Each row is a point. The points of each table are mixes of a few directions, plus a little noise. Count the directions of each table, and those that both share. Where both have some left over, give the other angles between the two spaces (their principal angles), to ten degrees, smallest first.

First (5 x 3):
[[ 11  39  23]
 [-44  23  18]
 [ 13 -15 -11]
 [ 11   7   3]
 [  8 -53 -34]]
Second (7 x 3):
[[ 27  20 -24]
 [  2  -3   1]
 [  9  31 -21]
 [-48  32   9]
 [ 31 -60  14]
 [ 13 -28   8]
 [-35   6  13]]
Directions: first 2, second 2, shared 1; angles 60

First (8 x 4):
[[ -1  -9   4  16]
 [  6  35 -16 -60]
 [ -3 -15   6  24]
 [ -2  -9   4  15]
 [ -5 -29  14  50]
 [ -1  -7   3  11]
 [  0   3  -1  -4]
 [  5  31 -14 -53]]
Second (6 x 4):
[[-10  22   6  10]
 [-13  20  41  -1]
 [ 28  -4 -22   6]
 [  8 -16 -27  -1]
 [  5  14 -31  18]
 [-17 -37  33 -32]]
Directions: first 1, second 3, shared 0; angles 90

First (8 x 8):
[[-11  -2   2   6   0  -3  15   4]
 [-24  -5   5   9  -7  19  18  -9]
 [ -5  -1  -5  -4  12   5   9  -7]
 [  3  -2 -16   2 -10 -20   7   8]
 [ 60  12  -9  16  -1  -5 -43 -17]
 [ -4   0  -5 -11  13  -8   9   5]
 [ 18   8  20   2  11 -23 -13  24]
 [-35 -10   8 -20 -17  35  -2  -9]]
Second (9 x 8):
[[-17  -2   9  -6  11  27   7 -14]
 [ 25   8  12   1  12 -10 -21   8]
 [ 29   1 -22  16 -32  -9 -22  -9]
 [ 22   2 -25  -2   7 -10  -4 -10]
 [  1   5   9 -18  45  -9   9   9]
 [-23  -3  19   1  -6  13   7   5]
 [-31  -5  27   7 -24   8   7  17]
 [-11  -7 -15  11 -34  10   4 -12]
 [  5   1 -14 -10  20 -20  12   7]]
Directions: first 5, second 4, shared 4

First (9 x 11):
[[  5   3  -5   0  -8   4   3   3 -10  -6  -5]
 [  3  -5   0   0   1   6  -3   1  -6   0  -9]
 [ -4  -3   4   0   7  -3  -3  -3   9   5   3]
 [  5   1  -5   0  -7   6   2   3 -11  -6  -7]
 [  3  -8   1  -1   3   9  -6   1  -7   1 -13]
 [ -2 -10   6   0  11   4  -9  -2   4   7  -7]
 [-21  27   5   2   1 -44  18 -11  47   6  60]
 [  6  -5  -3  -1  -3  10  -2   3 -13  -3 -14]
 [  5  -1  -4   0  -5   7   0   3 -11  -4  -9]]
Second (9 x 11):
[[ 12   5 -10  -8 -22   3  12   8 -15 -15   9]
 [  3 -19   2 -11   9   3  -7   5   9  -5  12]
 [ -2  10   8   6  -9  -2   2  -9  -6  20 -12]
 [ -4 -26  -4  -8  32   2 -15   9  23 -21  17]
 [  8  10   4  -2 -25   1   9  -4 -16  13  -5]
 [  5   7  13  -2 -23   1   6 -10 -13  29 -10]
 [ -9   6  -8  11  15  -4  -3   1   7 -12  -3]
 [ -7  14  -4  13   3  -4   3  -3  -1  -1 -11]
 [ -6  -7  -2   2  18  -1  -7   2  11  -8   3]]
Directions: first 2, second 3, shared 1; angles 80

First (10 x 14):
[[  8   5  -2  -6 -25  -6   3   6   8  -8   2   8  18   5]
 [ -9   1  -1   5 -12  -5  -6  -4  -1   0   2   4  14   3]
 [-13  -3   0   3  12   3  -3   0  -8  -3   6   1 -13   1]
 [ 31   7   2  -6 -16  -5  10   0  17  13 -17 -13  18  -7]
 [-11 -10  -4  -1  -3   3  -4   3  -4 -18  10  21   5  10]
 [ -9   7  -1   1  -4  -3  -2   2  -3   1   5  -2  -3   1]
 [-40  14   5  25  19  -7 -16 -16 -19  28   5 -26 -21 -10]
 [-10  12   3  12 -11 -10  -7  -9  -1  18  -4 -14  10  -5]
 [ 16 -16  -1   0   2   6   3  -6   6  -2 -12   9  15   0]
 [ 37 -19  -2 -33  39  25  24  26   5 -30   3  13 -44   2]]
Second (11 x 14):
[[-10 -16   6  -7 -13  -5 -11  -1  24   8   7   6 -20  -1]
 [ -1  -2   1  -1  -2   0  -2   0   2   1   0   0  -2   0]
 [ 25  39 -14  16  31  13  28   5 -60 -19 -17 -13  47   2]
 [  1   3  -1   1   2   1   2   1  -3  -1  -1  -1   3   0]
 [ -1  -2   1  -2  -2  -1  -2   0   4   2   0   0  -4   0]
 [ -1  -2   1   0  -1   0  -1   0   3   1   0   0  -2   0]
 [ 13  19  -7   8  16   7  14   3 -31 -10  -9  -7  24   0]
 [ -7 -10   4  -4  -9  -4  -7  -1  16   5   4   4 -12   0]
 [ 11  17  -6   7  13   6  12   2 -25  -8  -7  -6  20   0]
 [-17 -27   9 -11 -22  -9 -19  -4  41  14  12   9 -32  -1]
 [-12 -19   7  -8 -16  -6 -13  -2  29   9   7   7 -23   0]]
Directions: first 4, second 1, shared 0; angles 80

First (11 x 20):
[[ 15  36  -9 -20  -1  -2  27 -31 -10   2 -17 -22  24  -3   4 -28  46 -13
   -2  -7]
 [-22 -28   0  13   2  -6  17  19  18  -5   7 -18  44  -3  -5 -21  -4 -26
   12  -5]
 [ 12  12  -9  -3   1  -1 -15  -6  -2  -5  -8   7 -37   0  -8  12  -8  11
   -2   6]
 [ 10  -3  23 -17  -3   6  21 -22 -21  10  29  14  48  -7  17  -1  39  21
   -3  -7]
 [-22 -13  12  17  -3   9 -21  27   3  15  -5   5 -20  16  15  20 -32  -2
  -12   1]
 [  4  19 -16   6   1  -1 -25   5   4  -3 -26   0 -60   8  -6  15 -26   0
   -7   8]
 [-13 -32  11  11   1   0  -1  17   7  -2  21   9  18  -3  -2   5 -15   2
    6   0]
 [  6  26 -20  -7   2  -9  18 -13   6  -7 -25 -29   7  -2  -9 -29  20 -25
    5  -3]
 [  6 -30  -3   3   3 -10   6   4   9 -20  29  14  18 -19 -24  -2  -6  10
   19   5]
 [ -9 -27  11  16  -1   6 -29  25   3   3  15  25 -32   5   0  33 -41  19
   -3   7]
 [ 13  41   0 -18  -3   7   4 -24 -18  14 -20  -7 -12   8  17  -2  28   3
  -15  -5]]
Second (8 x 20):
[[-15  -4  24   7  -5  16 -19  15 -10  24   1  14 -16  18  28  27 -17  10
  -18  -2]
 [  6  15 -11 -13   1  -9  36 -21   1  -7  -7 -26  46  -9  -4 -38  41 -21
    9  -8]
 [ -5  11   6  -6  -2   3  19  -9  -6   9  -5 -15  32   3  14 -17  25 -12
   -3  -9]
 [-19   7  28   0  -7  18   4   3 -16  35  -5  -6  24  21  43   6  14  -4
  -22 -12]
 [ -7  -3  10   5  -1   8 -11   8  -4  10   1   6 -10   8  11  14 -10   7
   -9   0]
 [ 21  -5 -34  -2   7 -22   4  -8  17 -38   4  -1 -15 -25 -48 -15  -6  -1
   26  11]
 [  7  -4  -9   0   3  -6  -1  -1   6 -11   2   1  -7  -7 -14  -3  -5   2
    7   4]
 [  9 -19 -15  11   4  -9 -31  14  11 -22   9  25 -56  -9 -30  24 -42  21
   11  16]]
Directions: first 4, second 2, shared 2
